Rows are points. Each copy is the shape, with its points in the same order, turned, moved and blurred by noise. Say if it was mirrored as well.

Shape (9 x 3):
23	38	10
9	-27	-39
-32	-19	-61
-33	19	45
9	13	34
-16	0	16
-37	-10	-28
-11	-22	-45
10	-35	-49
Copy 1 (9 x 3):
23	37	5
-2	-13	-56
-44	4	-74
-33	17	40
8	8	22
-21	3	4
-44	4	-38
-22	-5	-58
-2	-20	-68
Copy 1 is: only turned
Copy 2 (9 x 3):
29	25	32
30	-33	-31
7	-74	-10
-43	23	27
-1	32	8
-12	1	6
-9	-39	-1
20	-46	-21
34	-44	-36
Copy 2 is: mirrored
Copy 3 (9 x 3):
24	-28	5
9	51	-16
-34	54	-34
-30	-27	48
16	-16	36
-11	2	26
-34	31	-4
-9	48	-18
13	64	-18
Copy 3 is: mirrored
Copy 4 (9 x 3):
15	15	-23
8	13	54
-30	30	69
-37	-25	-29
8	-16	-19
-17	-9	8
-37	7	40
-11	18	56
10	10	67
Copy 4 is: mirrored

Shape (10 x 4):
18	36	4	29
-25	-17	-12	-57
-10	34	11	18
-43	5	54	19
-15	13	23	-21
-66	38	49	-1
-22	-29	-23	-32
-18	-32	-3	-56
20	-6	-14	-33
-28	10	37	-24
Copy 1 (10 x 4):
-9	44	-9	19
31	-12	38	-47
-12	38	21	14
-38	-2	57	34
-15	8	34	-17
-38	28	87	9
44	-17	33	-18
22	-28	37	-45
14	-2	-5	-36
-23	-1	48	-15
Copy 1 is: mirrored
Copy 2 (10 x 4):
10	-15	38	-21
-34	41	-45	-2
-11	4	39	-7
-22	34	52	48
-13	40	13	1
-50	49	59	16
-37	16	-35	7
-27	46	-49	7
6	19	-33	-10
-19	54	20	12
Copy 2 is: mirrored

Shape (9 x 4):
17	-13	-1	41
23	71	-36	34
20	-27	27	-39
24	-1	-32	42
13	34	-6	-6
-43	14	17	22
14	-11	33	-14
-17	-11	-27	38
-4	31	21	-46
Copy 1 (9 x 4):
13	8	22	-1
-2	95	-4	-17
13	-39	-49	-25
9	30	31	-26
-3	35	-41	-14
-42	10	-9	28
11	-19	-35	0
-30	10	28	-16
-18	8	-75	-14
Copy 1 is: mirrored
Copy 2 (9 x 4):
16	-41	-1	23
72	21	-17	56
22	-28	4	-62
28	-31	-28	38
49	12	-3	-1
-11	18	29	14
26	-24	21	-34
-10	-13	-20	32
39	30	14	-45
Copy 2 is: only turned
Copy 3 (9 x 4):
7	-14	-14	8
25	3	-72	-58
28	10	61	-22
34	-13	-41	7
16	9	-6	-49
-38	29	-8	-10
5	-4	40	-18
10	16	-27	20
3	30	34	-65
Copy 3 is: mirrored

Shape (10 x 6):
19	-21	37	61	18	24
12	14	-14	3	19	-15
7	5	37	53	-29	-36
-22	24	36	-27	36	17
-20	-20	48	56	15	-54
29	54	-19	0	33	36
-27	23	-15	-31	-7	-23
-40	63	-7	-34	-9	-30
23	-9	61	-32	26	19
10	-23	6	-3	-23	28
Copy 1 (10 x 6):
19	-23	60	49	33	40
23	4	-3	10	38	-9
18	7	68	7	-1	-17
-37	-37	-14	33	28	-19
-3	-10	87	-13	43	-23
19	19	-38	63	42	-6
-21	15	-32	-14	9	-30
-36	28	-31	1	1	-63
4	-79	-4	25	15	-4
5	-12	2	10	-12	38
Copy 1 is: mirrored
Copy 2 (10 x 6):
-54	-23	27	0	31	49
5	-4	4	11	9	-14
-83	0	-5	-1	-8	-11
10	-37	43	-46	12	-21
-84	-52	-4	14	20	-22
37	13	55	5	-7	15
17	-9	-18	-21	-16	-40
17	-11	7	-25	-47	-65
-15	-5	35	-59	56	-10
-11	3	-17	-41	14	26
Copy 2 is: mirrored

Shape (10 x 6):
47	-2	32	-50	17	-54
-6	-37	-9	1	-33	-24
-30	-3	-34	-14	-45	-36
-33	20	12	23	14	54
-17	-27	-45	29	-34	23
39	57	12	-29	26	5
3	41	-23	27	13	8
9	9	24	7	-5	-14
-32	22	-30	25	44	38
41	46	9	-51	26	1
Copy 1 (10 x 6):
33	-17	-5	-85	4	-24
19	-46	-19	9	-19	-3
50	-5	-31	36	-6	-8
-43	19	33	25	25	37
-13	-23	-32	52	-8	35
-1	55	3	-61	11	16
-32	41	-17	6	9	3
-9	2	7	-18	-15	-12
-53	21	-9	21	56	25
17	42	-4	-73	21	18
Copy 1 is: mirrored
Copy 2 (10 x 6):
38	4	63	-36	37	-56
4	-28	-18	1	33	-23
-38	1	-9	1	49	-27
-29	-3	14	-24	-43	48
-7	-16	-61	5	6	19
24	57	49	-45	-9	-3
-5	38	-11	-12	-30	1
11	1	32	6	-2	-15
-33	18	-19	-46	-53	18
21	47	56	-54	24	-13
Copy 2 is: mirrored
Copy 3 (10 x 6):
12	-3	16	-63	23	-75
-29	-4	-30	-9	-40	-42
-24	-29	-11	-28	-76	-35
-24	8	41	22	-20	39
-16	0	-41	15	-63	15
39	11	54	-49	0	-5
33	-11	31	8	-36	8
-4	11	25	-6	-17	-37
8	-34	25	22	-19	47
33	6	44	-69	6	-12
Copy 3 is: mirrored

Shape (13 x 8):
23	-27	32	-34	49	-2	48	-35
-30	-13	26	5	-50	-28	33	49
35	46	-61	36	-27	-17	36	-25
-22	-39	-41	-18	-2	29	13	-14
-19	-34	-7	32	45	45	15	8
-19	-25	-17	-25	-27	36	-42	4
-7	-8	0	-15	1	-24	-29	-17
25	23	12	-31	-28	-47	-56	-39
53	-19	-22	-5	35	46	46	10
-1	26	14	-51	-20	39	4	32
12	-11	-8	-19	-36	0	-4	-20
18	61	25	-28	41	-30	1	29
-38	-7	1	24	9	44	-35	-15
Copy 1 (13 x 8):
-16	-14	35	-48	72	-20	25	-46
32	18	38	5	-25	-44	27	46
-19	22	-57	-2	-18	-9	89	-13
48	45	15	24	29	18	31	-31
-15	21	13	44	45	27	-12	-9
71	29	10	-5	-10	39	8	-20
23	32	-4	-40	-11	-8	-9	-30
32	13	-27	-79	-46	-12	5	-46
0	-16	-12	-8	80	37	53	-1
38	6	43	-49	-3	44	42	26
47	3	-2	-23	-13	-10	39	-35
-31	19	1	-78	7	6	9	30
3	23	15	13	-18	48	-22	-30
Copy 1 is: mirrored
Copy 2 (13 x 8):
13	-39	47	-50	-1	-20	53	-22
-62	21	31	7	39	-1	-28	-3
27	-17	-42	41	36	-29	-24	-79
-16	-57	-21	-10	-18	31	4	-11
9	-55	13	34	26	25	42	26
6	-7	-7	-4	-25	58	-21	19
18	0	-1	-17	-13	-16	-18	13
57	46	8	-25	-29	-30	-47	-15
30	-55	11	-17	53	38	42	-39
-2	43	-9	-29	15	55	18	-16
10	1	8	-10	-17	14	-27	-32
32	52	-6	-37	55	-25	33	5
19	-9	-7	42	-29	29	15	31
Copy 2 is: mirrored
Copy 3 (13 x 8):
9	56	10	-4	64	-1	-15	-26
43	12	-44	5	-42	-23	41	15
80	-67	19	27	18	25	22	-44
-27	-14	-16	8	-2	20	2	-45
-29	-8	-38	33	49	26	4	13
-28	-16	-12	-6	-43	41	-22	-2
6	-19	21	-18	-6	-13	-21	5
48	-17	62	-36	-30	-2	-44	5
23	6	-36	0	65	60	-3	-33
19	28	2	-23	-28	68	26	3
23	-3	8	-1	-25	21	-19	-26
51	8	37	-49	41	22	36	40
-31	-24	11	40	-4	34	-14	29
Copy 3 is: mirrored
Copy 4 (13 x 8):
-6	54	-48	-9	53	-44	20	15
-34	-20	8	-39	-46	-28	57	-6
29	4	-54	15	-40	28	15	-77
-7	-17	-55	6	-15	8	-6	43
2	-40	-25	12	52	10	22	28
-17	-21	3	-9	-29	11	-40	42
-39	6	-14	3	-3	-20	-32	-14
-36	48	3	-2	-27	-28	-63	-48
55	5	-53	-27	39	9	16	13
-9	33	8	-53	-11	32	4	23
2	18	-14	-1	-35	-13	-17	2
-37	39	-6	-57	38	15	4	-56
-27	-30	16	37	14	27	-14	22
Copy 4 is: mirrored
